Each row is a point. The points of each table are mixes of a few directions, plus a little noise. Count the directions of each table, and those that both share. Where both have some left over, give the other angles between the two spaces (their principal angles), to ten degrees, smallest first.

First:
[[-45 -26]
 [-24 -14]
 [ 60  34]
 [-23 -12]
 [ 32  18]]
Second (4 x 2):
[[ -9  -5]
 [ 67  37]
 [-34 -19]
 [-24 -14]]
Directions: first 1, second 1, shared 1

First, 9 rows:
[[ 10 -13 -35  47   5  -1   6  37]
 [ -5   7  19 -26  -3   1  -3 -20]
 [-20  27  71 -95 -11   2 -13 -76]
 [ 10 -13 -35  47   5  -1   6  38]
 [  6  -8 -20  28   3  -1   4  22]
 [  7  -9 -24  32   4  -1   4  26]
 [-15  21  55 -74  -8   2 -10 -59]
 [  3  -4 -11  15   2   0   2  12]
 [  5  -7 -19  26   3  -1   3  21]]
Second:
[[ 28 -55  43   0  -7  20  54 -58]
 [  4 -43 -12  -9 -73  12  10 -74]
 [  2  27  18   8  61  -7   1  53]
 [-23  26 -46  -6 -36 -12 -44  11]
 [ -6  30   0   5  38  -9 -13  46]
 [  8  -1  20   3  28   2  16  10]
 [-20   6 -46  -8 -61  -6 -36 -20]
 [ -2   0  -6  -1 -10   0  -4  -4]
 [  6  10  18   6  40  -1   9  26]
 [  4   1  12   2  19   0   7  10]]
Directions: first 1, second 2, shared 0; angles 70

First (9 x 12):
[[ 13 -13 -79  11  32  10 -11   5 -33   8  17  18]
 [ 18  11 -39  37 -23 -31  24 -31   4 -19  42 -48]
 [  9 -18  -4  80  15 -37  -5 -41   8 -13  57   9]
 [ 18 -50 -57  14  33 -11 -10  -8 -24   3  24  27]
 [-20  27  86 -80 -45  21  15  29  27   3 -66 -26]
 [-11   4  41  23   8  -1 -11  -4  13   1   3  19]
 [-17  86 -58  34  30  58 -23  33 -30  18   2  17]
 [  2 -36  42 -61 -22 -10  13   5  13  -1 -34  -9]
 [ -9 -12  69 -57 -26   1   9  12  21   0 -43  -8]]
Second:
[[  0  -5  24 -40 -65  33  76 -62  11  64 -66  10]
 [  2 -81  -8  -7 -18  14  55  -3  20 -33 -49 -12]
 [  3  41  41  16 -23 -38  -9 -22  18  -4  37 -28]
 [-19 -25 -18 -19  -4  38  10  36  26 -63 -49   8]
 [ 13 -15   7  31  42 -17 -25 -29 -33  66  36  48]
 [ -2  31  12  10 -32 -20   6 -20  25 -26  18 -25]
 [ 29   3 -17   2  -1 -26  17 -28 -39  67  28 -29]
 [  7  -9 -14   0  52 -16 -40  65 -29 -15  25 -29]
 [-19  34 -47  28  28  20 -54  13  11 -50  24  60]
 [-11  29  17 -20  21  10 -35  49  -8  -6  -4  -4]]
Directions: first 4, second 6, shared 3; angles 40

First, 9 rows:
[[ -2   8  -8  24  53 -51 -12  27  16  48 -74 -40  27  20  -9  58 -71 -31
  -58  -1]
 [ 33  10  22 -32 -12 -10  60   9  12  42 -19  28  31  -2 -21   7   3   6
  -21 -68]
 [ -4   7   1  24  -4   8 -28  16  15   5  34 -20  17  22  30 -34  19  15
   23  30]
 [-31 -10 -14  11 -22  24  54 -30 -10 -31 -20  12   6 -47 -21  -6  28   4
   20  23]
 [ -4 -21   9  -4  19 -29  35  -5   6  11 -56 -14  25  -9 -32  37 -36 -20
  -23 -33]
 [  0  21   1  -2 -14  19  15   0 -22 -10  12  17 -26 -12  12   0   7  -7
    1   5]
 [ 13 -17 -40 -36   3   4 -95 -27  10 -18  36  28 -48   9 -15 -17  24  35
    2  22]
 [ -4  18  -3  14 -10  23 -41   9 -14 -19  52  -3 -30  13  39 -27  18   5
   22  39]
 [ -1 -14  33   0 -15  12  12  -1 -14 -27  34 -11  -3   5  16 -20   7  -7
   35 -17]]
Second (11 x 20):
[[ 24  17  13  11  -6   0 -31 -14  33  30  37 -27  -3   8  53 -27  17 -31
   10  23]
 [  1  15  -2  37   7  -4 -39  11  33  29  21 -40  22  21  45 -27  10  -8
    9  46]
 [-19 -37  -9 -51  -6   1  75 -22 -47 -48 -62  60 -17 -45 -93  51 -18  20
  -18 -66]
 [ 22  -9  17 -51 -19   7  34 -34 -22 -18   0  39 -40 -29 -23  18   1 -18
   -6 -55]
 [-24   6 -17  47  18  -6 -28  30  19  14  -5 -34  39  24  16 -14  -2  19
    4  49]
 [  0  -7   3 -26  -5   4  23   1 -29 -22  -8  30 -20  -8 -28  18  -9   9
   -6 -34]
 [ 26  11  18 -18 -12   5  -8 -12   0   6  30   5 -26   0  24  -9   8 -21
    4 -14]
 [ -3   8  -6  34   7  -6 -28   4  34  25   8 -36  26  12  32 -20   9  -8
    7  43]
 [-15  -3 -10  14   8  -3  -1  13   0  -2 -12  -6  15   6  -8   2  -5  14
   -1  12]
 [-25  -5 -23  48  17 -12 -15   4  39  22 -25 -42  51   4   8 -12   5   6
    3  55]
 [ 10   3  16 -44 -11  13  19  20 -60 -36  17  52 -47   7 -24  21 -15  18
   -6 -59]]
Directions: first 6, second 3, shared 2; angles 80

First:
[[  8   2   6 -12 -11  -6  -6  16  11  12  -6 -21  10  17  -6  -4   0  16
  -20 -18  14  -2  17  -9   7   1  -3  22  -2 -14   0  -9]
 [ 16   4  12 -24 -23 -13 -12  34  23  25 -14 -45  20  36 -12  -8   1  35
  -41 -37  29  -5  37 -19  13   4  -7  47  -4 -30   0 -19]
 [ 23   6  16 -33 -32 -18 -17  47  32  34 -18 -62  27  49 -17 -12   2  48
  -57 -51  39  -7  50 -25  18   4  -9  65  -5 -41   0 -26]
 [-10  -3  -7  14  14   8   7 -21 -14 -15   9  27 -12 -22   7   5  -1 -21
   25  23 -17   3 -23  11  -8  -2   4 -29   2  18   0  12]
 [-19  -5 -14  28  27  15  14 -40 -27 -28  16  52 -22 -41  14  10  -1 -40
   48  43 -33   6 -43  21 -16  -4   8 -54   4  34   0  22]
 [ 26   7  19 -39 -38 -21 -19  55  37  39 -22 -72  31  56 -20 -13   2  56
  -66 -59  45  -8  59 -30  22   5 -11  76  -5 -48  -1 -30]
 [  0   0   1   0  -1   0   0   1   0   0   0  -1   0   1   0   0   0   1
   -1  -1   1   0   1   0   0   1   0   1   0  -1   0   0]
 [-33  -9 -24  49  47  26  25 -68 -47 -49  27  90 -39 -71  25  17  -3 -70
   84  75 -56  10 -74  37 -27  -7  14 -95   7  60   0  38]
 [  1   0   0  -1  -1   0  -1   2   1   1   0  -3   1   1  -1   0   0   2
   -2  -2   2   0   1  -1   1   0  -1   2   0  -2   0  -1]
 [ 17   5  12 -25 -24 -13 -12  34  24  25 -14 -46  20  36 -12  -9   2  36
  -43 -38  29  -5  37 -19  14   3  -7  47  -4 -31   0 -19]
 [-29  -8 -21  43  42  23  22 -60 -41 -43  24  79 -35 -62  22  15  -2 -62
   73  66 -50   9 -65  32 -24  -6  13 -84   6  52   0  34]]
Second, 8 rows:
[[ -2 -22 -10  31  14  -3  -4  16 -29 -29  22   7 -16  -7 -17  14   0 -26
   15  15 -14  15 -34   3 -14   8  -1   4  -8  29  10   4]
 [  5 -50  13  30  -5  -1  -9  18 -42 -40  28  23 -36 -10 -13 -19 -28 -41
    0  44 -40  56 -21  10 -33 -47 -21  19 -27   1  25   6]
 [-15  47 -17 -27   5  12  19 -48  34  33 -24  18  29 -14  21  19  16  25
   24 -19  15 -51  11   6  26  28  19 -49  21   2 -18   9]
 [ -4  66  21 -80 -31  22  21 -82  72  76 -55  21  36  -8  57 -32  -5  54
  -10 -19  19 -45  76   8  32 -29   8 -50  24 -68 -26   5]
 [ 14 -27  25  20   8  -5 -10  18 -28 -28  13 -18 -36   6  13 -36  -5 -28
  -24  30  -7  48  -8  -3 -29 -32  -6  19   3  -7  -9  -7]
 [ 17 -29  34 -24 -45  -3 -14  16   6  10  -4   2  -6  15  -7 -42 -40   8
  -40   9 -16  42  45   0 -10 -65 -31  46 -30 -56  26  -7]
 [-20  13 -52  29  29  -6   9  12  -6 -10  12   4  24  -8 -35  70  29   0
   48 -28   8 -49 -50  -3  19  81  20 -18   4  66   6   7]
 [  7   2 -17  22  22 -18  -8  50  -8 -11   8 -56   7  28 -21  26  32   7
  -14 -33  35 -14 -23 -22   6  56  13  32  13  32 -15 -16]]
Directions: first 1, second 4, shared 1

First, 8 rows:
[[ 19 -12  11   6 -22  -7   9 -18  -5   7  -5   5  18 -23   3   5   1  16
   -3  11   4  10  11   1  -4  13 -15  21 -10  11  40  12]
 [  2   3  -1  20   2  24 -11  44   9 -20  -6 -10   0 -36   4   7  -6 -28
   -3  16  22 -14  16 -30 -14  -9   1  10 -11 -11  26   7]
 [ -6 -11  -4  25   7  28 -15  46   4 -10  -3 -17   9 -35   3   1   1 -12
   -5   9  15 -21  13 -30  -9  -8  -7  13   1  -2  20  21]
 [-43  -1 -21 -22  43  -5  -9  -7  -7  22  17  -6 -15  70 -12 -23  14  22
    3 -40 -37 -13 -38  26  28 -12  12 -38  42   7 -95  -8]
 [ 22  12   9  13 -18  10   0  20  10 -25 -11   2  -2 -41   7  15 -13 -32
    0  25  28   3  22 -23 -21   0   3  15 -28 -15  48  -4]
 [ -1  26  -2 -10   6  -1   0   8   9 -18  -2   6 -24  13   0   6 -11 -31
    5   2   7   2  -3   0  -5  -9  20 -17  -9 -20 -18 -24]
 [ 27   2  15  -6 -29 -19  17 -35  -2   3  -6  15   7 -11   3   9  -5   8
    1  12   3  22   9  12  -5  16  -7  14 -19   4  36  -5]
 [-19 -17  -6 -26  11 -29   9 -57 -18  42  14   6   7  61 -10 -20  18  57
    2 -34 -44  10 -32  46  30  10  -8 -17  34  26 -57   1]]
Second:
[[  0  13 -18  12  19  18 -25  58   0 -35   1 -20 -17 -19  -8  16  -2 -30
   13   8   6 -18   9 -33 -18  -3  20  -1  -5 -14  -2  -2]
 [-18  -5  -7  24  18  35 -17  56  10 -12  -3 -17   1 -25   4  -4  -2 -23
   -8   5  18 -27   7 -32  -7 -19  -1   3   5  -8   2  16]
 [-10  -4  -2  12   7  17  -7  24   6  -3  -1  -7   3 -12   3  -4   0 -10
   -5   2   9 -13   4 -14  -2 -10  -3   2   4  -3   1   8]
 [-13 -23  22  -2 -16  -1  24 -47   7  44  -2  18  26  11  15 -27   2  29
  -25  -8   4   8  -7  27  21 -10 -30   3  13  15   4  14]
 [ 28  21  -5 -27  -9 -40   5 -34 -16 -14   4   9 -19  22 -14  22   0   8
   24  -1 -23  26  -5  20  -6  27  21  -5 -15   1  -5 -27]
 [ 19  35 -32   2  24  -1 -36  68 -12 -65   4 -25 -40 -14 -23  41  -3 -43
   37  12  -6 -10  10 -38 -31  15  46  -4 -19 -22  -6 -21]
 [ -2 -20  25 -16 -27 -21  34 -79   2  51  -1  27  26  25  13 -25   3  43
  -21 -11  -6  23 -12  45  25   1 -31   2  10  19   3   5]
 [ -5 -16  18  -6 -16  -7  21 -46   3  35  -1  16  19  13  10 -20   2  26
  -17  -7   0  11  -7  27  17  -4 -23   2   8  13   2   7]]
Directions: first 3, second 2, shared 1; angles 50
